Every row gives one point. Each copy is the shape, with its points in the same order, stretched, turned, moved and blurred by noise. Is it also mirrored, or only turned?
In the rows, 128 means zero.

Shape (6 x 3)
[[ 80 104 104]
 [155 126  72]
 [125 161  95]
 [ 80 103 118]
 [192 113 119]
 [106 115 119]]
Copy 1 (6 x 3)
[[111  72 105]
 [136 146  77]
 [100 154 113]
 [119  78 124]
 [185 162 126]
 [127 109 128]]
Copy 1 is: only turned
Copy 2 (6 x 3)
[[ 85  91 123]
 [141 108  51]
 [152  84 104]
 [ 80 103 135]
 [148 167  66]
 [104 111 125]]
Copy 2 is: mirrored

Shape (9 x 4)
[[162 116 135 180]
 [105 136 142 166]
 [122 161 114 157]
 [132 120 166 145]
 [146 154 158 110]
 [142  32 141 162]
 [141 125 101  92]
 [ 97 134 110 157]
 [106 177 185 143]]
Copy 1 (9 x 4)
[[165 136 127 199]
 [113 134 155 176]
 [109 163 119 170]
 [152 132 166 155]
 [150 173 150 120]
 [179  42 135 177]
 [138 135  91 105]
 [ 97 126 125 168]
 [117 182 197 150]]
Copy 1 is: only turned
Copy 2 (9 x 4)
[[185 107  90 133]
 [137 122  81 151]
 [145 150 103 161]
 [144 118  79 109]
 [148 160 107  99]
 [150  41 124 108]
 [132 141 170 106]
 [127 118 110 166]
 [123 159  50 111]]
Copy 2 is: mirrored
Copy 3 (9 x 4)
[[141 108 129 197]
 [144 111 168 150]
 [171 142 139 143]
 [107 128 157 165]
 [115 179 146 139]
 [ 75  44 117 188]
 [126 156  90 107]
 [161 104 142 131]
 [134 165 199 147]]
Copy 3 is: mirrored
Copy 4 (9 x 4)
[[148 105 138 164]
 [ 95  95 146 140]
 [ 95 132 139 164]
 [133 105 154 121]
 [134 154 161 114]
 [180  54 101 110]
 [136 166  98 116]
 [ 86 112 120 145]
 [ 85 118 195 124]]
Copy 4 is: only turned

Shape (14 x 8)
[[ 97 113 103 121  67  78 133 135]
 [153 194  77 159 123 117 142  96]
 [139 101 170 148  75 113  87 111]
 [163 165 113 109 105 173 137 117]
 [156  99 158 100 166 147 112 148]
 [133 187 164  91 107 119 144 131]
 [106 133 125 140 106 102 104 130]
 [112 123 125 147 155 149 148 105]
 [165 114 144 122  75 150 122 150]
 [ 69 115 128 120 129 103 108  89]
 [113 101  90 165  81 171  87 168]
 [158 190 122 146 114 165 136 156]
 [136 180 150 167 116  90 182 167]
 [141 195 160  92 159 112 166 160]]
Copy 1 (14 x 8)
[[103 119  74 151  79 111 122 160]
 [128 190  64 157 149 164 123  95]
 [139 143 165 169  61 120 121 135]
 [147 174 116 103  99 180 166 110]
 [143 110 174  75 142 134 127 124]
 [ 85 192 121  88  91 138 116 141]
 [118 139 114 151 112 102 134 144]
 [106 119 130 140 159 152 151 113]
 [162 141 139 126  77 162 132 158]
 [ 71 120 134 144 117  86 152 111]
 [182 119 124 175 121 137 193 182]
 [150 200 115 132 141 179 148 157]
 [ 87 186  96 149 141 173  69 185]
 [ 88 189 112  53 150 156  96 148]]
Copy 1 is: mirrored
Copy 2 (14 x 8)
[[ 79 156 104  88  86  97 140 177]
 [106 190 123 143 107 103 166  52]
 [105 108 131 118  71 131  76 151]
 [134 156 131 107  95 172 172  89]
 [171 100 127 113 158 159 109 148]
 [142 188 186  96  97 148 131 137]
 [ 90 160 112 122 103 121 105 149]
 [ 86 129 136 157 152 139 147 114]
 [148 121 116 107  68 152 138 146]
 [ 43 149 124 106 149 124 100 151]
 [103 138  34 141  87 172 135 151]
 [156 182 138 154  83 160 165  97]
 [143 191 186 172  78  92 159 143]
 [176 196 198 120 136 134 153 138]]
Copy 2 is: only turned
Copy 3 (14 x 8)
[[ 80 129 100  85 136  77 132 128]
 [132 175 107 128 153 157 117  73]
 [110 136 159  87 201 109  84 157]
 [124 156 123  88 119 203 101 118]
 [165  89 169 123 118 154 104 170]
 [130 173 168  69 106 139 141 130]
 [106 140 134 112 146  87  98 127]
 [110 118 161 162 136 153 123 118]
 [123 136 123  75 145 154  93 185]
 [ 77 110 174 123 140  91 106  88]
 [ 85 143  82 136 145 122  45 176]
 [137 194 112 115 118 175 103 145]
 [149 196 115 120 136 113 176 160]
 [170 163 163 108  72 141 165 136]]
Copy 3 is: mirrored
Copy 4 (14 x 8)
[[ 97  92 114  95  74  95 157 124]
 [162 182 107 149  97  86 119  92]
 [119  68 171 104 118 132  90  95]
 [177 166 124  95  95 151 106 118]
 [156 108 133  95 184 168 118 169]
 [141 173 175  61 125 107 128 139]
 [ 94 122 127 118 119 117 121 120]
 [138 145 119 136 150 164 155 102]
 [155  96 155 102  86 158 105 144]
 [ 81 118 107  90 154 123 152  83]
 [ 93  96  96 151  68 193  90 138]
 [156 186 153 136  90 148  96 145]
 [140 167 195 156 105  86 157 150]
 [157 200 172  86 159 104 149 177]]
Copy 4 is: only turned

Shape (13 x 9)
[[ 99  90 115 145 166 102 125  90 132]
 [154 147 219 121 106 123 171 167  98]
 [141 123 125 100 183 134 150 126 155]
 [154 101  57 132 155  81  92 157 139]
 [ 89 111  99  91 133 116 127 125 148]
 [162 118 186 160  82 146 159 123 134]
 [ 89  88 120 137 147 156 103 162 149]
 [152 137 181 114  93 121 153 139  69]
 [108  65  89 101 149 182 167 118 129]
 [141 157  91 125 157 133  83 124 114]
 [115 119  51 137 121  87  88 129 183]
 [137 177 183 165  96 132 206 154  91]
 [138 131 160 178 102  97 162 163 105]]
Copy 1 (13 x 9)
[[116  98 148 132 167 104 111 101 122]
 [146 154 212 133  91 179 156 167  82]
 [123 109 155  79 146 143 165 110 154]
 [113 141  95 101 132  52 144 124 125]
 [ 95 109 120 121 142 136 130 143 165]
 [198 133 184 151  92 165 124 130 102]
 [113  82  88 115 113 158 134 114 104]
 [145 179 193 135 125 166 126 167  97]
 [146  92 107 112 188 187 150 125 143]
 [104 176 128  89 137 124 117  82 141]
 [106 120  91 129 107  70 121 116 172]
 [161 177 208 175 102 179 176 126  99]
 [149 152 174 174  97 114 155 138  75]]
Copy 1 is: mirrored
Copy 2 (13 x 9)
[[172 110 107 125 159 100  96 114 137]
 [138 106 199 161 109 168 188 170 124]
 [162 120 122  98 159 147 142 152 176]
 [180 115  77 121 132 114  81 202 134]
 [121  83 111 112 126 111 105 145 175]
 [137 138 147 169  95 191 144 128 130]
 [132  77 130 140 149 148  73 148 168]
 [138  86 171 141  96 159 164 161  89]
 [131  54  75 106 153 178 116 112 163]
 [145 127 127  85 133 139  86 179 119]
 [129 138  71 124 106  99  59 166 166]
 [ 90 135 171 172 128 166 184 158  88]
 [133 122 147 188 125 136 139 168  94]]
Copy 2 is: only turned

Shape (15 x 12)
[[132  64 152 147 178 127 175 111 184 136 112  95]
 [136 110 144 151 145 124 131 137 187  75 101  92]
 [100  57 115 138 150 155 121 122 227 114 128  82]
 [105  75 129 115 112 140 166 104 106  98 109 130]
 [ 93 106 141 100 143 110 106 149  55 134 128 130]
 [128 120  97 106 144 136 126 105  99 134 101 171]
 [113 104 116 129 182 131 165  94 196  84 182 100]
 [105 104 138 160 149 146 173 135 228 127 161 145]
 [169 127 106  93 153 118 108 110  88 164 143 164]
 [ 98 149 105  62 142 102 150 118  91 155  98 138]
 [140 145 144  75 123 165 135 107  98 159 133 128]
 [116 109 154  71 178 154 122 118 107 120  96 165]
 [100 108 101 145 170 150 138 112 165 120 138 100]
 [120 152 129 130 167 158 128  97  85 159 111 146]
 [113 152 140 105 144 102  88  52 114 165 142 160]]
Copy 1 (15 x 12)
[[125  80 201 112 195 138 130 141 174 116  96  91]
 [167 120 185 141 145 128 113 151 135  80  97 109]
 [154  65 183 151 157 150  80 129 187  87  85  67]
 [112 110 160 111 143 140 160  88 115  51 142  82]
 [112 142  91  91 164 154  97  87  89  85 161 113]
 [113 102 100  95 129 112 148  88 115  74 101 153]
 [165 134 144 130 156 160 147 128 229  98  96  89]
 [110  74 164 158 150 194 131 170 219  99 101 132]
 [139 109  84  47 138 122 144 103 128 137 110 145]
 [ 73 145  74 113 137 106 136 108 115 105 113 115]
 [101 139 119 100 106 153 147  86  97 157 115 114]
 [ 81 138 120  54 123 148 101  76 108  91  85 133]
 [147 105 138 155 177 142 121 107 170  96  88 111]
 [105 129 109 110 150 134 140  60 101 117 101 173]
 [112 128 105  83  99 110 101  70 164 134 141 168]]
Copy 1 is: only turned
Copy 2 (15 x 12)
[[114 105 142 127 145 143 197  93 167 157  72  72]
 [123 115 163 125 125 137 153 138 153 117 127  52]
 [ 54  90 146 151 100 142 167 130 215 176 124  33]
 [ 64 106 120 109 111  97 159 123 128 107  79 136]
 [101 114 136 105 131 118  73 124  76 147  90 169]
 [128 129  77  98 139 126 112 122 142 111 116 167]
 [ 97  79 171 133 167 109 178 110 205 148 144  94]
 [ 94 141 161 171 141 116 209 129 205 177 127  97]
 [172  96  83  90 147 136 108 132 122 168 105 177]
 [122 158 113  41 146 108  95 115 122 146 102 172]
 [134 121 133  61 100 144 148 126 121 143 116 188]
 [111 124 146  91 132 159 106 130 168 124  66 180]
 [ 83 112 128 132 137 146 149  93 171 160 136  93]
 [137 151  99  98 145 155 131  83 123 131 118 178]
 [177 106 113  98 100 100  91  68 150 155 128 176]]
Copy 2 is: only turned
Copy 3 (15 x 12)
[[173  91 159 125 139  94 182 115 122 112  79 107]
 [139 113 139 102 128  97 149 132 129  76 120 144]
 [142  47 130  68 141 106 144 116 165  97  88 110]
 [ 88 129 135 112  98 111 174 145  89 135  78 108]
 [103 151 116 151 130 122 102 161  75 159 106  87]
 [ 93 118  97 153 123 147 144 125  71 152  83 154]
 [124  69 174  86 170 110 147  63 101 103 114 126]
 [126  91 170 108 173 133 159  84 171 126  98 161]
 [134 120 102 151 131 157 129  98  52 182 119 152]
 [100 166  75 136 165 128 138 112  65 154  62 125]
 [131 162 113 110 124 183 144 109  76 147  89 106]
 [121 122 140 124 141 159 116 156  60 136  54 128]
 [114  78 126 124 152 126 150  96 118 103 100 108]
 [111 139 116 177 129 174 138 109  74 127  82 114]
 [113 135 114 153 115 147  86  55  76 157  72 145]]
Copy 3 is: only turned
Copy 4 (15 x 12)
[[150  67 143 150 132  96 181  52 184 119 106 136]
 [115  88 159 143 104 113 150 131 147  76 104 104]
 [123  63 111 131 139 100 136  79 206  82 119  87]
 [106 105  99  94  92 136 137  74 115 117 162 151]
 [101 131 116  77 172 113 121 113  70 155 137 143]
 [131 148  83 106 149 126 116 108 119  97 141 181]
 [133 122 130 116 123  49 188  87 201  82 138 100]
 [ 85  93 139 169 126  76 151  94 235 115 129 140]
 [166 169 106  91 185 119 115 124 143 132 133 171]
 [101 170  83  72 156 119 150 104 102 117  85 174]
 [117 186 136  82 162 150 111  71 140 117 134 141]
 [112 130 140  78 172 112 123  67 106  81 122 186]
 [125 124 104 144 154  84 159  93 166  92 138 107]
 [125 188 113 145 174 107 122  77 109 109 141 158]
 [140 199  94  95 150  53  78  82 125 132 102 155]]
Copy 4 is: only turned

Shape (18 x 12)
[[124 133  58 158 134  75 168 172 142  92 162 189]
 [123 108  52 110 137 117  47 156 145 168 137  80]
 [140  95 105 156 155 108 137 144 119 172  95 127]
 [ 94 116 164 145 155 116 117 104 159  94 156 132]
 [128 185 110 144 147 163 102  78 137 155 150 192]
 [113 128 146 138 107  86 126 179 116 106 116  96]
 [109 100  95 113 123  46 135 156 138 172 106 150]
 [ 93 109 118 116 188 112 150 161 161 134 100 141]
 [124 106 199 131 158 131 156 117 136 171 134 192]
 [ 92 168 125 109 164 142 138 100 118 101 163 146]
 [141 124 103  70 164 104 161 138 122 126 172 112]
 [103 116 122 112  85 124 187 112 104 185 128 108]
 [ 64 143 160  75 190 101 126 110 133 128 167 101]
 [135 113 133  54 143  95 131 107 159 142  88 116]
 [135 142 116 136  86  82 165 183 149 152 151  99]
 [ 99 135 145 183  44 153 132 146  73 204 115 143]
 [ 97 142 125 170 150 120 101 109 181 213 148 144]
 [124 158 131 152 181 104  80  99 151 132 136 125]]
Copy 1 (18 x 12)
[[ 98 118  92  65  81 104 158 203 115 164 167 164]
 [148 174  41  41 148 150  94 122 158 151 130  70]
 [143 131 116  97 168 121 152 134 100 138 106  99]
 [ 70 152 131 144 138 128 101 167 162  98 114 139]
 [ 97 178  59 170 123 110  91 109 108 149 151 161]
 [119  91 137  78  95 146 108 160 135 100 104 111]
 [109 122 130  38 146  97 113 143  91 170 124  99]
 [ 94 104 105  86 173 142 117 173 112 153 103 147]
 [102 140 184 152 182 133 110 133  99 152 124 162]
 [ 45 137  77 149 114 159 110 139 130 123 150 149]
 [ 75  89 101  69 145 168 134 126 150 135 181 139]
 [ 99 116 143 103 117 153 153  76 127 176 108  92]
 [ 24 115 115 117 169 173  78 153 143 111 135  93]
 [ 88  93 128  69 180 113  86  90 127 124 113 147]
 [135  82 129  79 107 132 116 147 167 157 149  93]
 [146 175 141 140  75 166 118  96  85 171  85  71]
 [120 173  93 161 177 100  84 134 140 183 121  72]
 [106 153  77 142 162  96  87 145 135  94 132 111]]
Copy 1 is: mirrored
Copy 2 (18 x 12)
[[ 94 113  75 193 132 112 202 165 131 130 154 153]
 [151  90 106 181 183 116  75 122 154 217 152 106]
 [149  97 168 150 138 124 159 123 116 173 133 116]
 [ 87 135 136 159 160 106 114 126 155  83 118 128]
 [112 175 119 171 160 173 117  91 106 145  95 175]
 [115 124 125 129  95  61 126 148 147 145 151 105]
 [134  90 135 139 145  82 181 144 173 182 127 154]
 [ 78 111 154 142 169 112 159 163 142 158 124 113]
 [122 172 202 112 156 122 163 141 128 108 117 176]
 [ 65 154 108 137 172 119 117 108 108 118 125 156]
 [114 128  98 111 202  94 158 127 134 141 173 131]
 [123 111 153  92 120 118 155  81 151 173 186 159]
 [ 61 146 146 121 221  54 119 113 150 125 131 140]
 [124 109 123  81 173 122 139 130 176 156 109 114]
 [134 143 112 143 108  77 171 135 180 169 192 117]
 [149 140 182 130  47 123 118  96 114 192 174 184]
 [127 155 179 195 168 123 131  92 168 170 124 149]
 [117 142 130 179 172 109 112 102 131 134  86 113]]
Copy 2 is: only turned
Copy 3 (18 x 12)
[[126 133  86 135  90 120 125 156  97  52 202 149]
 [ 58 159  82 112 134  81  60 132  86 165  88  95]
 [123 123 107 171 126 105 142 123  88 163 129 130]
 [124 112 161 133 143 113  95 146 157 101  98 172]
 [121 207 140 109 146 147 132  86 114 108 144 199]
 [131 112 133 157 106 134 111 155 136 111  99  75]
 [142 139  84 155  69  82 126 153  94 139 106 133]
 [ 99 123  99 175 139 105 153 188 126 127 113 156]
 [186 139 163 147 145 129 146 162 147 156 125 191]
 [ 91 155 158 107 134 128 154 136 154  83 140 171]
 [110 136 121  97 142  70 157 169 137 119 145 113]
 [136 132 111 145  84  88 159  89 184 181 141 125]
 [ 85 148 178 119 135  70 137 183 162 116  87 155]
 [138 137  86 119 138  79 163 151 135 143  53 129]
 [156 151 100 160 102  91 108 141 158 119 142  73]
 [159 159 145 163  65 175 106  67 157 195 146 126]
 [127 187 134 175 141  81  79 105 126 154 115 184]
 [107 160 160 143 158 103 103 128  97  91  94 154]]
Copy 3 is: only turned

Shape (17 x 12)
[[152  95 142  85 128 157 115 120  97  98  98 101]
 [171 171 102 134 125 136 113 162 143  90 129 118]
 [188 104  80 144 125  99 140 112 118 145 144 143]
 [145 125 186 125 198 128 177 138  76  75 141 174]
 [115 173 111 182 149  84 188 127 103 141 195 132]
 [123  88 157 148 107 137  83 122 119 140 163 140]
 [ 79  84 151 117 156 114 134 149 110 164  72 158]
 [143  93 115 126 162 149 151 127 114 147 138 193]
 [138 150 167 128 154  81  85 109 154 136 102 124]
 [131 135 154 178  94 175  97 143 142  99 171 129]
 [127 121  93 107 142 179  61 107 155  89 170 111]
 [154 171 158 151 101 149 135 112 168  89 169 162]
 [173 101 110  98 161  77 122 107 187  62 156 103]
 [130 103  95 157 115 167 146 148  87 140 106 167]
 [ 90 152 112 117 108 186 103 143 146 155 155 161]
 [142 137 200 126 161 136 132 148 131 151 181 149]
 [178 135 149 114 194 161 140 117 157 136 123 110]]
Copy 1 (17 x 12)
[[134  89 152  89 173 117 125 105 115 112 129 101]
 [178 159 148 107 144 129 141 116 173 138 119 155]
 [160 116  93 163 154 110 119 128 126 148 162 155]
 [126 125 181 121 149 124 162 100  57  81 128 188]
 [106 192 106 162 114 131 186 159 127 155 139 189]
 [113 130 127 123 139 143  86 119 127 101 194 113]
 [104  93 150 146 110 122  77 155  51  95 102 113]
 [129 105 129 153 161 144  98 128 101 102 138 182]
 [126 154 152 103 112  86  77 113  98 154 146 117]
 [127 180 145 122 143 171 120  90 180 102 164 136]
 [140 162 119  59 197 116  89 119 204 101 156 141]
 [123 174 139 124 124 163 129  59 176 134 154 188]
 [150 132 128 114 157  14 112 101 158 116 154 143]
 [150 111 117 162 151 184 123 132 113 100 117 150]
 [105 146 133  94 131 194  92 135 180 122 131 169]
 [ 86 146 197 119 131 138 120 122 114 130 176 163]
 [117 146 182 122 192 105 109 113 129 151 119 159]]
Copy 1 is: only turned
Copy 2 (17 x 12)
[[155 118 155  97 127 157 136 131 113 109 119 104]
 [ 89 146 127 190 128 139 131 145 116 101 143  63]
 [157 152 104 164 109 109 126 127 101 136 173 126]
 [111 168 229 135  95 146 147  74 110 110 147 176]
 [ 63 125 143 157  90  69 128  79 120 163 201 139]
 [143 112 145 129  93 155  91 138 181 134 174 120]
 [134 123 157 103 159 122  67 112 143 143 128 200]
 [132 180 135 135 112 165 112 109 114 136 163 180]
 [139 175 176 138 150  94  90 142 186 124 126 112]
 [ 85 102 133 174  82 180 129 127 194 119 168  91]
 [109 162 106 111 130 195 136 123 153  71 195  44]
 [ 71 177 131 176  72 153 153 125 186 111 142 116]
 [150 180 125 150 142  93 186 142 124  27 175  99]
 [115 105 115 152 116 174  93  98 107 157 142 155]
 [ 55 156  96 119 112 184  85 140 166 143 164 109]
 [ 95 167 199 129  99 138 125 152 173 157 187 151]
 [122 188 158 126 168 147 174 135 143 138 160 128]]
Copy 2 is: only turned
Copy 3 (17 x 12)
[[116 112 183 114 137 131 141 141 111  70 100 105]
 [184 166 119 127 152 119 118 148 144 111  89 131]
 [181 110 120 160 108 112 181 118 122 178  90 126]
 [130 163 177 173 221 163 157 114  89 117 137 127]
 [128 179  68 167 174 126 153 129 120 199 150 117]
 [170 102 159 127  93 158 137 168 114 130 179 146]
 [ 95  76 164 106 162 159 130 104 106 140 128 205]
 [152 113 125 160 128 173 189 118 105 137 112 176]
 [164 138 181  61 144 134 112  77 115 156 135 147]
 [178 157 143 141 112 169 121 203 159 109 167 131]
 [179 145 105 126  71 149 120 120 139  36 141 117]
 [180 195 146 132 126 149 175 159 155 121 153 139]
 [201 111 136 136 140  83 163  43 164  78 129  87]
 [124 123 134 173 121 161 146 178 126 142  89 181]
 [140 148  87 101  92 172 145 172 120  91 143 190]
 [166 130 138  90 173 185 164 150  95 149 174 131]
 [145 134 141  84 161 182 157  85 134 125  84  97]]
Copy 3 is: only turned
Copy 4 (17 x 12)
[[152 128 157 100 155 155  81 117  92  88  92 124]
 [154 144  91 166  99 108  94 140 124  98 120 115]
 [156 106 121 131 146  97 135 136  89 153 157 174]
 [165 156 210  88 154  88 160 168 128  52 115 110]
 [106 127 153 134  79  76 212 189 125 146 179 119]
 [131 119 177  78 111  95  98  96 137 151 161 154]
 [ 87 118 176  99 179 130 106 164 172 110 127 168]
 [148 141 160 103 157 106 140 146 125 101 147 205]
 [114 148 112 105 169  73  97 120 141 151 139  81]
 [155 140 161 127  75 106 104  81 154 130 155 128]
 [110 162 106 114  89 108  74  68  97  86 144 150]
 [175 170 112 116 101  87 156  89 163 125 128 103]
 [144 113  62 102 155  72 132  97  89  71 166  89]
 [138 117 176 152 129 144 115 148 146 123 114 209]
 [105 173 122 111  72 129 101 128 166 125 128 181]
 [166 176 174  53 122  89 122 154 136 118 169 105]
 [170 187 104 112 179 134 113 139  95  79 168 112]]
Copy 4 is: only turned

Shape (15 x 12)
[[143 145 166 151 140 139  75 115 118 142  95 105]
 [137 129 183 120 153 124  82 105 110 108 136 163]
 [134 161 152 152 114 101 100 102  87 130 108  95]
 [118  94 133  98 169 115  83 188 156 161 115 167]
 [154  88 149 132 146 149  72 106  94 106  79 128]
 [141 104  86 112 219 103  91 161 132 192 146 143]
 [134 104  98 151 168 111 132 167 165 160 128 144]
 [141 140 113  89 144 144 129 143 141 174 137  91]
 [160 165 152 136 151 129 144 106 111  91 122  79]
 [ 99 109 103 117 165 131 135 168  99 164 138 133]
 [ 69  69  86 103 198 113  67 161 179 159 151 143]
 [168 117 134 131 118 112  97 147 107 124 153  89]
 [161 143 150 153 104 156 101  73 106 121 135 131]
 [119  82 105  85 161  84  92 126 150 155 107 165]
 [149 117 172 144 139 120 162 108 114 167 150  65]]
Copy 1 (15 x 12)
[[189 162 131 164 118  98  78  96 120 129 135 131]
 [148 130 142 149 136 100  95  70 115  73  93 123]
 [155 162 129 129  80  85  85 117 101 141 129 109]
 [163 118 105 109 184 122  95 112 134  64 147 179]
 [225 104 110 148 109  99 118  72 157 106 109 119]
 [128 114  72 121 180  36 122 110 129  76 177 199]
 [126 132 110 130 137 100 129 143 142  89 181 168]
 [135 115 126 135 172  97 124 106 110 179 170 169]
 [155 145 175 143 115  85 142 111 101 161 146  92]
 [128 106  64 133 167 103 127 142 106 117 148 163]
 [113  98  43 105 206 108  92  87 161  70 202 161]
 [170 104 143 126  94  93 110  97  89 116 169 133]
 [136 140 137 176  81 106 120  64 120 136 117 123]
 [132  96  93  76 150  89 110  98 178  82 139 161]
 [136  91 149 187 131  65  85 139 117 155 149 128]]
Copy 1 is: only turned
Copy 2 (15 x 12)
[[180  83 164 151 144 117 107 121 143 140 123 102]
 [128  97 185 141 108 122 114 138 154 139  82 126]
 [149 118 161 152 149  69 100 137 131 116 117  93]
 [116 115 151  65 107 159  76 148 150 184 151 146]
 [177  63 159 149 122 126 145 190 161 144 109 119]
 [ 81 102 162 105 141 135  31 151 128 227 152 180]
 [ 66 113 118 129 126 139  44 144 154 161 168 144]
 [134 151  99 137 153 140  91 103  83 182 135 125]
 [153 133 119 198 166 125  90 123 125  95  90 144]
 [ 72 111 124 103 160 128  94 145 114 160 152 147]
 [ 79  61 122  51  96 143  29 115 103 203 126 149]
 [131 131 145 167 107 112  95 165 102 121 149 128]
 [138  99 139 191 113  81 144 130 133 145 104 107]
 [106 117 137  79  98 102  67 164 158 203 107 118]
 [ 90 140 127 200 158 147  83 134  91 117 135  70]]
Copy 2 is: mirrored
Copy 3 (15 x 12)
[[113 143 178 141 138 141 111 169 109 152 149 109]
 [ 70 129 151 117 146 111 147 148 112 118 186 139]
 [132 173 138 146 130 119  82 161 136 114 158  86]
 [100  58 111 101 129  96 132 141  60 201 132 151]
 [ 94  70 183 131 128 115 140 164 140 100 137 104]
 [129  66 116 132 205 121  93 101  47 180 109 136]
 [154  93 117 144 148 126 108 126  59 141  95 159]
 [153 140 109 109 159 139 113 125 135 192 128 128]
 [125 201 156 154 167 109 142 147 169  95 118 122]
 [127 106  76 128 151 141 134 110  89 158 110 114]
 [109  22  78 163 141 110 124 132  68 215 131 176]
 [172 138 123 142 160  97 123 179 129 123 162 103]
 [133 150 161 125 136 164 110 157 149  84 182 129]
 [111  43 113 119 128  77  84 103 100 162 134 146]
 [180 192 158 157 160 110 132  88 126 149 151 104]]
Copy 3 is: only turned
Copy 4 (15 x 12)
[[111 156 163 138 136 109  90 157 108 190 128 121]
 [145 114 125 132 191  75 117 119 104 164 163 116]
 [150 115 172 157 108 129  79 133  98 187 132 106]
 [114 139  79  38 158 117 164 182 105 159 123 148]
 [111 146 108 155 139  85 122 124 122 217 122 136]
 [166 153 104  65 159 135 138 214 147 143  83 110]
 [118 124 101 102 123 139 158 194 146 125  92 152]
 [139 174 142  74  96 140 149 174 121 135 108  87]
 [152 129 160 187 100 106 125 130  90 140 102  78]
 [155 143 106  77 140 171 145 151 117 134  94 108]
 [100 143  21  50 152 139 126 213 137 125 132 102]
 [152 130 130 150 117 153 147 172 106 187 148 105]
 [131 147 160 179 138  97 104 121 147 168 163 128]
 [123 101  74  54 120  91 149 160 140 163 121 133]
 [124 114 204 126 127 158 144 152 145 157 109  71]]
Copy 4 is: mirrored
